Each point is reached from the start by the listed moves, each made once or not at all, plus a little noise. Is the number of moves made odd or even? Then give how often each move was made.

Moves:
(1): [0.07,-0.45,-0.02,-0.30,-0.36]
(2): [0.40,0.24,-0.30,-0.26,-0.11]
Start: [0.17,0.13,-0.02,0.13,0.16]
Points:
[0.57,0.37,-0.33,-0.13,0.04] => odd (0, 1)
[0.20,0.12,-0.02,0.13,0.17] => even (0, 0)
[0.61,-0.08,-0.35,-0.44,-0.30] => even (1, 1)

Moves:
(1): [0.28,0.19,-0.15,-0.09,-0.01,-0.04,-0.10,0.13,-0.21,0.12,-0.10,-0.03]
(2): [0.04,0.16,-0.02,0.18,0.03,-0.34,0.08,0.13,0.12,-0.08,0.15,0.06]
(3): [0.25,0.09,0.33,0.24,-0.14,-0.05,0.09,-0.28,-0.03,0.07,-0.42,-0.05]
(4): [0.09,0.07,-0.26,0.10,0.07,-0.17,-0.15,-0.26,0.22,-0.03,0.01,0.25]
(5): [-0.04,0.08,-0.36,-0.14,0.24,0.04,0.23,0.07,-0.06,-0.04,-0.22,-0.01]
(6): [0.22,-0.10,-0.19,0.34,-0.32,0.26,-0.16,0.27,0.14,-0.38,-0.24,0.03]
(7): [-0.19,0.06,-0.22,0.09,-0.20,0.25,0.27,-0.24,-0.08,0.05,-0.01,0.05]
(8): [0.20,-0.20,-0.14,0.20,-0.02,-0.17,0.06,-0.14,0.15,0.28,0.03,-0.20]
(9): [0.05,0.09,0.05,-0.39,-0.23,0.11,0.03,-0.07,0.45,0.06,0.07,0.13]
Start: [-0.18,0.08,0.03,-0.22,-0.07,-0.04,0.07,-0.11,-0.12,0.07,-0.04,0.09]
Points:
[0.33,0.00,-0.88,-0.14,-0.30,0.04,0.07,-0.24,0.77,-0.04,-0.39,0.27] => odd (0, 0, 0, 1, 1, 1, 0, 1, 1)
[0.32,0.23,-0.44,0.32,-0.21,0.05,0.06,-0.32,0.15,-0.30,-0.93,0.31] => even (0, 0, 1, 1, 1, 1, 0, 0, 0)
[0.56,0.13,-0.54,0.11,-0.42,-0.02,0.16,-0.51,0.76,0.03,-0.82,0.21] => even (0, 0, 1, 1, 1, 1, 0, 1, 1)
[0.36,0.39,-0.48,0.49,-0.19,-0.30,0.18,-0.18,0.27,-0.37,-0.79,0.38] => odd (0, 1, 1, 1, 1, 1, 0, 0, 0)
[0.20,0.25,-1.12,0.16,-0.48,-0.04,0.43,-0.36,0.82,-0.06,-0.26,0.38] => odd (0, 1, 0, 1, 1, 1, 1, 1, 1)

Moves:
(1): [0.19,-0.33,0.03,0.02,0.13,0.01,-0.13,0.03,-0.10,0.18,0.09,0.07,-0.09,-0.05,-0.02,0.01,-0.07,-0.19,-0.02,0.08,0.01,-0.03,0.11]
(2): [-0.05,-0.01,-0.15,-0.01,0.19,-0.12,0.15,-0.14,-0.09,-0.03,0.00,0.15,0.00,-0.10,0.24,0.23,0.12,0.09,0.19,-0.15,0.36,0.06,0.06]
(3): [0.29,0.09,0.37,-0.08,0.24,-0.38,0.19,0.25,-0.32,0.09,-0.14,-0.14,0.13,-0.27,0.09,0.02,-0.05,-0.01,0.01,-0.04,-0.21,0.11,0.13]
(4): [-0.21,0.11,-0.10,0.32,-0.12,-0.04,-0.14,-0.03,-0.27,0.22,0.04,0.04,0.08,0.00,-0.16,-0.18,-0.06,0.06,-0.12,-0.11,-0.07,-0.03,0.15]
(5): [-0.19,-0.04,0.02,0.22,0.18,0.09,-0.10,-0.07,-0.06,-0.20,-0.06,0.00,0.18,0.05,0.05,0.08,-0.05,-0.10,0.05,0.55,0.07,-0.10,-0.27]
(6): [0.13,0.13,-0.21,0.33,0.27,0.37,0.21,-0.40,0.06,0.25,0.06,-0.15,-0.08,0.18,0.25,-0.33,0.30,-0.16,0.10,0.10,-0.26,0.01,-0.03]
(7): [0.20,-0.36,-0.26,-0.05,0.03,-0.35,0.60,0.25,0.18,-0.24,0.00,-0.11,0.05,0.14,-0.04,0.00,0.05,-0.03,0.18,0.01,0.09,0.16,-0.31]
(8): [0.11,-0.08,-0.15,-0.17,0.09,-0.15,0.08,0.24,0.08,0.19,-0.32,-0.08,0.21,0.10,-0.10,0.15,-0.06,0.10,0.02,0.05,-0.43,-0.19,0.08]
(9): [-0.10,0.17,0.16,0.00,-0.01,-0.12,0.06,0.08,0.20,0.17,-0.32,-0.18,0.46,0.01,0.06,0.15,0.06,-0.24,-0.05,0.17,0.43,0.25,0.16]
(10): [-0.37,-0.10,0.18,-0.04,0.23,0.00,0.20,-0.06,-0.06,0.12,0.19,0.11,-0.15,0.27,0.06,0.09,0.03,-0.02,-0.09,-0.15,0.16,-0.23,-0.14]
(11): [0.01,0.10,0.00,-0.12,-0.04,0.04,0.29,-0.01,0.08,0.14,0.20,0.39,0.01,-0.04,-0.21,-0.10,-0.11,0.18,0.17,0.08,0.02,-0.17,-0.12]
(12): [-0.35,-0.22,-0.06,-0.25,0.02,0.14,0.17,0.06,-0.21,0.00,-0.02,0.00,-0.07,0.01,0.11,-0.33,0.33,0.13,0.15,-0.13,0.20,-0.13,0.13]
(13): [-0.06,-0.38,-0.17,-0.14,0.12,0.05,-0.13,0.05,-0.10,-0.03,0.03,0.19,0.28,-0.24,-0.19,0.03,0.08,-0.19,-0.17,-0.20,0.06,0.18,-0.15]
(14): [-0.08,0.09,-0.23,-0.10,-0.12,0.25,0.05,0.17,0.06,-0.15,0.07,0.16,0.02,0.22,-0.03,0.17,0.15,0.04,0.16,0.16,0.20,0.16,0.34]
(15): [0.06,-0.16,-0.04,0.09,-0.12,0.03,0.05,-0.06,-0.03,-0.20,-0.28,0.23,0.04,0.22,0.22,0.20,-0.12,0.01,-0.26,0.19,0.06,0.04,-0.20]
(16): [0.12,0.09,0.13,0.05,-0.17,0.18,0.04,-0.04,-0.13,-0.16,-0.30,-0.22,-0.16,0.00,-0.01,0.16,-0.25,-0.11,0.33,-0.21,0.00,0.05,0.02]
(17): [-0.10,-0.25,-0.24,0.16,0.04,0.14,0.07,0.11,0.03,0.05,0.14,-0.34,-0.10,-0.36,0.29,0.17,0.22,-0.19,-0.15,0.05,-0.14,0.15,0.09]
(18): [0.00,-0.18,0.13,0.16,0.07,0.05,0.09,-0.22,-0.03,0.01,-0.05,-0.03,-0.10,0.02,-0.14,-0.01,0.07,0.24,-0.05,0.12,-0.03,0.00,0.06]
(19): [0.22,0.01,0.58,0.37,-0.07,-0.18,-0.21,-0.40,-0.39,-0.05,0.18,-0.05,0.34,-0.07,-0.18,0.14,0.24,0.05,0.33,-0.10,-0.07,-0.39,0.28]
(20): [0.01,0.17,-0.08,-0.18,-0.09,0.02,0.09,-0.19,0.02,-0.05,0.02,-0.05,0.18,-0.09,-0.45,0.09,0.18,-0.13,-0.22,0.28,0.16,-0.14,-0.03]
Start: [-0.10,0.29,0.34,0.00,-0.01,-0.26,0.21,-0.32,-0.07,0.09,0.19,-0.20,0.30,-0.05,0.21,-0.07,0.19,-0.46,0.20,0.02,-0.01,0.23,-0.16]
Points:
[-0.06,-0.46,0.76,-0.37,0.37,-0.47,0.80,0.07,-0.85,0.32,-0.54,-0.26,0.24,0.21,0.59,0.23,0.01,-0.54,0.32,-0.20,-0.19,-0.16,0.04] => odd (1, 0, 1, 0, 0, 0, 0, 1, 0, 1, 0, 1, 0, 0, 1, 1, 0, 0, 0, 0)
[-0.23,0.54,0.89,0.63,-0.01,-0.62,0.22,-1.25,-0.61,0.40,0.06,-0.26,1.30,-0.29,-0.41,0.39,0.81,-0.40,0.28,0.23,0.78,0.04,0.56] => even (0, 1, 0, 1, 0, 0, 0, 0, 1, 0, 0, 0, 0, 0, 0, 0, 0, 1, 1, 1)
[0.22,-0.39,0.54,0.25,0.78,-0.32,1.49,-0.30,-0.47,0.45,0.04,-0.61,1.55,-0.14,-0.23,0.79,0.89,-1.50,0.81,0.90,0.14,0.05,-0.01] => odd (1, 0, 1, 0, 1, 1, 1, 1, 1, 1, 1, 0, 1, 1, 0, 1, 1, 0, 1, 1)
[-0.24,-0.52,0.34,0.80,0.47,0.63,0.82,-0.96,-0.58,0.08,-0.01,0.04,0.73,0.28,0.19,0.71,0.70,-0.63,0.59,0.65,-0.37,-0.25,-0.25] => even (0, 0, 0, 0, 1, 1, 0, 1, 0, 1, 1, 0, 1, 1, 1, 1, 1, 1, 1, 0)

Moves:
(1): [0.07,-0.16,0.06,0.21,0.44,0.20,0.06,-0.37,-0.33,-0.14,0.12,-0.01,0.02,-0.14,-0.12,0.10,-0.02,0.12,0.08,0.17,0.27,-0.05,-0.11,0.02,0.24,0.02]
(2): [0.09,0.16,0.10,-0.04,-0.02,-0.03,0.00,0.04,0.18,0.03,0.03,-0.05,0.09,0.19,-0.18,-0.02,-0.07,-0.07,0.02,-0.01,0.13,0.04,-0.14,-0.10,0.00,-0.10]
(3): [0.06,-0.01,-0.03,-0.06,-0.28,0.24,-0.19,0.06,-0.10,0.25,0.17,-0.05,-0.16,-0.04,-0.03,0.26,-0.08,0.19,0.01,-0.16,-0.12,-0.06,0.38,0.14,0.30,-0.05]
(4): [0.10,-0.12,0.01,-0.19,0.02,-0.09,-0.23,0.11,-0.13,0.28,0.07,-0.09,0.10,0.07,0.14,0.16,0.16,-0.01,-0.33,-0.26,0.06,0.08,-0.01,0.21,0.02,-0.16]
(5): [-0.10,0.18,-0.14,-0.22,0.22,0.08,0.13,-0.14,0.25,0.00,-0.32,0.11,-0.13,0.15,0.29,0.06,0.10,-0.12,0.10,-0.24,0.10,-0.04,0.03,0.04,-0.30,0.29]
(6): [-0.10,-0.08,0.15,0.07,-0.23,0.08,-0.11,-0.29,-0.03,0.04,-0.12,-0.02,0.16,-0.28,0.07,-0.09,0.55,0.19,0.01,-0.13,0.02,-0.33,0.13,-0.16,0.01,0.23]
(7): [0.02,0.05,0.26,0.14,-0.49,-0.13,-0.18,0.09,-0.15,0.12,0.03,0.20,-0.36,-0.05,0.14,0.15,0.15,-0.10,0.03,0.09,-0.02,-0.02,0.17,0.07,-0.28,0.24]
(8): [0.05,-0.07,-0.12,-0.19,-0.10,0.38,0.18,0.24,0.23,-0.08,-0.01,0.06,0.03,0.08,0.24,-0.33,-0.13,-0.20,-0.07,0.41,0.38,-0.60,-0.27,0.02,-0.13,0.28]
(9): [0.07,0.10,0.04,0.04,-0.01,0.19,0.11,-0.05,0.00,-0.17,-0.14,0.11,0.06,-0.32,-0.07,-0.23,-0.14,0.13,0.20,-0.18,-0.04,-0.16,-0.18,0.31,0.14,-0.05]
(10): [-0.02,-0.01,-0.20,0.29,-0.37,0.05,-0.10,0.02,0.01,-0.43,0.10,0.17,0.02,0.11,0.10,-0.15,-0.10,0.19,0.17,-0.18,-0.22,0.01,0.21,0.20,-0.24,0.10]
(11): [0.03,0.20,-0.61,0.11,0.18,-0.16,0.17,0.00,0.01,0.17,0.10,-0.07,-0.04,-0.07,-0.08,-0.24,0.02,0.22,-0.06,-0.04,0.17,0.29,0.19,-0.11,-0.07,-0.38]
(12): [-0.33,0.36,0.10,0.07,0.14,0.01,0.36,-0.34,-0.09,-0.34,-0.43,-0.08,-0.35,0.10,0.24,0.05,-0.48,0.09,-0.27,0.10,-0.10,-0.04,0.06,-0.08,-0.08,0.41]
(13): [0.06,-0.14,0.18,0.08,0.09,0.28,-0.18,0.07,-0.18,-0.12,0.09,0.08,-0.29,-0.31,-0.16,0.10,0.05,-0.26,-0.31,-0.17,-0.08,-0.34,0.08,0.20,0.04,0.05]
(14): [-0.29,0.11,-0.16,0.19,-0.01,-0.03,0.01,-0.04,0.01,0.31,-0.15,-0.01,-0.44,-0.24,-0.20,0.41,0.20,0.02,-0.18,0.27,0.26,0.33,-0.13,-0.27,0.40,0.02]
(15): [0.00,0.02,0.15,0.11,-0.03,0.08,-0.17,0.19,0.01,-0.02,-0.21,-0.11,0.03,-0.12,-0.07,-0.01,-0.17,0.22,-0.16,-0.02,-0.13,0.44,0.13,0.10,-0.04,-0.12]
(16): [0.19,-0.11,0.05,0.01,0.05,-0.13,0.10,0.28,0.12,-0.03,-0.01,0.21,0.07,0.14,-0.07,-0.08,-0.05,-0.04,0.11,-0.09,0.01,-0.26,-0.12,-0.34,0.00,-0.29]
(17): [0.08,0.09,-0.10,-0.37,0.09,-0.15,0.02,-0.04,-0.02,0.06,0.23,0.31,-0.08,0.03,-0.04,0.41,0.14,-0.02,-0.20,0.28,-0.06,-0.26,-0.02,0.22,-0.17,-0.15]
(18): [0.16,0.11,-0.04,-0.22,-0.12,0.17,0.06,-0.07,-0.06,-0.01,0.11,-0.15,-0.26,0.05,-0.01,0.10,0.16,0.10,-0.02,-0.08,-0.01,0.02,-0.03,-0.07,0.09,-0.03]
(19): [0.04,0.04,-0.34,0.10,-0.03,0.02,-0.20,-0.04,-0.32,0.10,0.08,-0.42,0.05,0.21,0.16,0.08,0.05,0.17,0.01,0.25,-0.18,-0.16,-0.02,-0.07,-0.19,0.39]
(20): [-0.15,-0.04,-0.15,-0.06,-0.05,0.04,0.00,0.00,0.19,0.14,0.06,0.18,-0.11,-0.30,-0.01,-0.15,0.04,0.14,-0.13,0.01,0.00,0.09,-0.16,-0.05,-0.30,0.39]
(21): [-0.49,-0.04,0.16,0.05,0.22,-0.17,-0.32,0.04,-0.12,-0.19,0.03,-0.12,0.14,0.08,0.02,0.09,-0.06,-0.19,0.05,-0.22,-0.14,0.00,-0.02,0.04,-0.37,-0.43]
(22): [-0.03,-0.32,-0.01,0.09,-0.31,0.04,-0.14,-0.07,-0.24,-0.03,-0.26,-0.15,0.14,-0.01,-0.34,0.00,0.06,0.07,0.04,-0.01,0.05,-0.03,0.16,-0.20,0.02,-0.05]
(23): [-0.06,0.01,0.17,-0.05,-0.14,-0.24,0.10,0.27,0.21,0.04,0.05,0.01,0.05,0.26,-0.19,-0.18,0.08,0.08,0.18,0.28,0.20,0.02,0.05,-0.05,0.19,0.34]
(24): [0.06,0.09,-0.33,-0.11,0.06,-0.01,-0.07,-0.10,0.08,-0.10,-0.03,0.01,-0.06,-0.24,0.17,0.05,-0.18,0.16,0.10,-0.04,0.11,0.06,0.04,-0.20,0.00,0.10]
Start: [0.08,0.07,-0.30,0.06,0.00,0.04,0.06,-0.35,-0.29,0.34,0.03,0.16,-0.05,0.33,-0.09,0.05,0.24,-0.01,-0.15,-0.17,0.37,0.23,-0.23,-0.01,0.08,-0.27]
Points:
[0.19,0.25,-0.85,-0.62,0.03,0.35,-0.03,-0.60,-0.42,1.01,0.52,0.45,-0.96,-0.50,-0.50,1.04,0.58,0.93,-0.45,0.15,1.05,0.31,-0.40,0.28,1.01,0.10] => even (1, 0, 1, 1, 0, 0, 0, 0, 1, 0, 0, 0, 0, 1, 0, 0, 1, 1, 0, 1, 0, 0, 1, 1)
[-0.71,0.19,-1.27,0.51,0.21,0.50,0.08,-0.54,-0.74,0.50,-0.22,-0.38,-0.59,0.32,-0.51,0.24,-0.30,0.48,-0.57,0.47,1.12,-0.22,-0.47,-0.98,-0.07,-0.06] => even (1, 1, 1, 0, 0, 0, 0, 1, 0, 0, 1, 1, 0, 1, 0, 1, 0, 0, 1, 1, 1, 1, 0, 0)
[0.14,0.24,-0.94,-0.17,0.06,0.16,-0.59,-0.24,-1.05,0.95,0.88,-0.10,-0.22,0.71,0.16,0.68,0.36,0.08,-0.56,0.35,0.93,-0.47,-0.06,0.44,-0.55,-0.58] => even (1, 1, 1, 1, 0, 0, 1, 1, 0, 0, 1, 0, 0, 0, 0, 0, 1, 0, 1, 0, 1, 0, 0, 0)
[-0.21,-0.15,-0.54,-0.35,-0.53,0.96,-0.18,-0.58,-0.39,0.79,-0.36,0.51,-0.83,-0.30,-0.26,0.91,1.12,-0.14,-0.73,0.06,0.93,-1.13,0.11,0.01,0.27,0.37] => even (0, 0, 1, 0, 1, 1, 0, 1, 0, 0, 0, 0, 1, 1, 0, 0, 1, 0, 0, 0, 0, 1, 0, 0)
[-0.20,0.17,-0.61,-0.19,-0.38,0.36,-0.59,-0.45,-0.29,0.48,0.19,0.87,-0.64,0.26,0.40,1.06,0.86,0.14,-0.24,-0.26,1.14,-0.87,-0.06,-0.14,-0.48,-0.20] => even (1, 1, 1, 1, 1, 1, 1, 1, 0, 1, 0, 0, 0, 1, 0, 1, 1, 0, 0, 0, 1, 0, 0, 1)
